Rows are points. Examples show where two turns around zero, p and q, send a point. Write where each new point lands after one turn and then the other. Backwards means that the second turn is done in reverse. Each puzzle has new turns, and all numbers are rounded.

Turn p:
[-5.8 -0.2 -2.0] => [-5.0 -0.6  3.5]
[-0.8 -1.1 -2.7] => [-1.8 -2.4 -0.1]
[ 4.2  4.2 -1.8] => [-0.1  1.5 -6.0]
[ 2.4 -2.8  6.5] => [6.8 1.6 2.6]
Turn q:
[3.0 4.7 2.5] => [ 5.9 -0.1  1.7]
[1.3 4.9 0.4] => [ 5.0 -0.7 -0.8]
[-2.4  4.7 -0.3] => [ 3.5  1.0 -3.8]
[-0.9 -7.8 -4.3] => [-8.6 -2.5  0.1]
[-0.8 -0.8 -1.0] => [-1.2 -0.3 -0.8]
[-0.2 -5.6  2.7] => [-4.4  2.5  3.6]
Where do these land?
p, then q backwards: [-6.3 -1.6 -3.9] => [ 2.7 -6.8 -1.8]
q, then p: [ 2.8 -2.3  4.3] => [2.6 4.7 1.6]
p, then q: [-2.7  0.5 -3.2] => [-2.2  2.8 -2.3]
p, then q: [ 1.0 -3.9 -0.3] => [-2.1 -0.3  3.4]
p, then q: [-0.5  7.2  1.4] => [ 4.5 -0.9 -5.8]
p, then q: [5.6 0.1 1.6] => [ 0.7 -5.6  1.4]

Turn p:
[ 0.8  0.5  0.1 -1.0] => [ 0.4 -1.3  0.2 -0.1]
[ 2.0  2.3 -3.5  7.1] => [4.1 5.0 3.4 4.3]
[-3.9  3.4 -0.1  4.4] => [-1.0  5.0  4.3 -1.0]
[-0.2 -0.3  5.0 -0.3] => [-4.5 -1.8  0.8  0.9]
[ 7.5 -2.6 -5.0 -4.7] => [ 7.1 -5.7 -4.8  2.1]
[-2.9 -4.7  4.1 -3.4] => [-5.7 -1.7 -4.4 -1.9]
[-3.4  1.4 -0.6 -2.1] => [-0.4  0.4  0.5 -4.2]
Turn q:
[-1.1  6.9 -1.0 -0.8] => [-3.2  4.7  4.3  0.5]
[-1.2 -5.4 -1.0  3.1] => [-0.1 -3.5 -5.2  1.5]
[-2.6 -3.6  3.0 -1.4] => [-0.4 -5.1 -0.1 -2.0]
[ 2.1  7.0  3.2 -0.1] => [0.8 3.1 7.0 2.1]
[ 2.8 -4.9 -4.2 -0.8] => [ 2.9  0.9 -6.1 -2.1]
Where do these land?
q, then p: [-6.4 -0.1  3.2 -2.8] => [-5.3  0.1 -4.4 -3.3]
q, then p: [-2.9 -6.5  1.9  0.8] => [ 1.3  1.7 -7.1  0.3]
q, then p backwards: [ 0.7  2.7 -2.4 -4.4] => [-5.2  1.6 -1.5  1.0]
p, then q: [ 5.6 -0.3 -1.6  4.0] => [ 2.7  0.6 -0.9  6.4]
p, then q: [ 3.2  2.3 -5.0 -0.3] => [6.1 1.4 0.0 1.0]
q, then p backwards: [-1.4 -3.4  4.7 -2.1] => [ 2.1  2.9  0.7 -5.2]
p, then q: [ 1.2  5.3 -0.8  4.7] => [ 2.8 -1.9  5.2  3.6]

Turn p:
[-0.3  1.4 -4.8 -3.3  4.0 -2.9 -5.2  4.7] => [ 4.4  0.7 -6.2 -0.9 -4.8  0.3 -1.0 -5.1]
[ 4.3  3.2  5.2  5.0  1.1 -0.8 -2.2  5.3] => [ 8.4  1.4 -1.2  0.5  5.0  2.4 -0.6  3.4]
[-2.4  4.2 -1.3  1.6  0.4  4.7  1.2 -5.0] => [-6.7  0.2 -1.3  0.3  2.1  4.2 -2.5  1.3]
[-5.4 -2.8  1.9  5.8  1.6 -5.7  5.8  0.0] => [-1.4 -1.1 -1.5 -5.7  3.6 -8.3 -0.2  4.8]
[-2.6 -5.8  1.9 -5.0  4.2  0.8  2.1  2.5] => [ 1.3 -5.8  3.2 -3.0 -1.0 -3.6 -2.2 -5.0]
[ 4.3 -5.4  0.0  0.0 -1.3  4.4 -0.5  2.6] => [ 3.5 -1.5  6.0  1.4 -3.8  1.4 -1.9  1.6]
[ 1.9 -1.5 -4.9 -0.6 -3.0 -2.7  4.7 -4.8] => [-5.3 -1.5 -0.3  2.6 -3.9 -2.8  4.4  3.4]
[ 2.8  4.2  1.9 -1.0 -5.0  1.5  0.6 -0.8] => [-0.6  1.5  1.7  2.0  2.2  4.7  4.6  0.9]
[-0.5  4.4 -5.0  1.6 -4.7  0.7 -5.2 -0.2] => [-1.3  7.3 -2.8  0.3 -3.3  4.6  1.1  0.5]
[-2.1 -1.9  5.2 -4.1  2.6  0.0 -1.3 -4.4] => [-2.2 -1.2  2.4  2.4  4.1 -2.9 -1.8 -5.7]
Turn q:
[ 0.0 -1.5  0.8  4.1 -2.5 -2.9  0.0 -7.9] => [ 3.5 -0.2 -2.4 -0.9 -6.5 -0.2  4.8 -3.7]
[-3.2 -3.4 -8.3  1.0 -0.2  3.7 -3.5  1.0] => [-2.3  7.3 -0.7 -1.9  2.5 -7.0  0.8 -0.4]
[ 7.6 -1.0  2.2 -3.4  0.2  3.6 -4.2  8.4] => [-1.8 -2.0  0.7  7.8  5.6 -1.5 -1.3  8.6]
[ 1.1 -2.0  2.6  0.6 -3.3  1.2  5.2  2.6] => [-3.3 -1.4 -4.9  0.0 -1.0  3.6 -1.1  2.5]
[-3.6  3.9  4.9 -1.6 -1.3 -2.5  1.1 -2.2] => [-0.1 -5.2  3.1 -3.8 -2.7  2.8  0.2 -1.4]
[ 2.1  3.8 -0.9  1.8 -2.7 -2.1  2.0  0.5] => [ 1.4  2.0  1.0 -0.6 -2.7  4.1  0.1  2.8]
[ 5.2 -0.2  1.9 -2.9  0.7  3.7  1.2 -0.9] => [-2.3 -1.5  0.0  6.6 -1.2  0.6 -1.8  0.2]
[-3.0  1.5  2.4 -3.1  3.1 -6.9  1.3 -3.3] => [ 5.2 -4.7  2.0 -3.6 -1.5  1.0 -3.3 -4.0]
[-6.2 -1.1 -5.7  3.6  6.0  2.2 -3.2  1.8] => [-0.2  5.8  1.1 -3.6  7.5 -3.5  1.7 -4.5]
Where do these land?
q, then p: [ 1.9  0.9  1.6  4.1 -1.1 -0.6 -3.6  0.3] => [ 1.1 -4.4  0.7 -1.3  0.6  0.6  1.6  3.5]
q, then p backwards: [ 4.6  3.5  3.8 -1.5 -2.8  4.0  6.7  2.6] => [ 3.1  3.6 -4.6  1.3  0.2  7.5  1.1 -4.8]
q, then p backwards: [-1.3  4.8  2.3  0.0  1.4 -2.4  5.1  6.1] => [-1.0  4.1  2.0  3.0  0.8  7.9  1.4  2.3]
q, then p backwards: [-4.0 -2.8 -3.4 -0.5 -0.6  2.0 -2.6  1.8] => [-5.0 -1.1  1.5  2.0 -0.6 -3.8  0.9 -1.7]
q, then p: [ 0.2 -5.2 -6.4  1.4  5.7  0.3  1.1 -5.5] => [-4.6  3.0 -6.8  7.0  0.8 -0.1  1.8  2.3]
p, then q: [-1.1 -5.8 -3.3  0.1 -3.1 -4.1 -1.7  2.2] => [ 2.4 -2.2  1.0 -2.1 -5.5  2.6 -1.5  5.0]
q, then p: [-0.9 -2.2  3.2 -7.1  7.4  4.8 -0.3 -1.4] => [-2.0  3.9 -0.7  2.4  2.3 -8.2 -6.9 -0.2]
p, then q: [ 3.8  6.8 -0.3  1.6 -5.3 -2.9 -0.7 -0.2] => [-3.6  5.7  0.2  0.6  1.8  6.8 -2.4 -0.5]
p, then q: [-3.1  0.1  2.6  2.0 -1.6 -1.0 -4.1 -5.8] => [ 2.7  0.0  5.8 -3.3  1.9  2.6  2.1 -3.0]
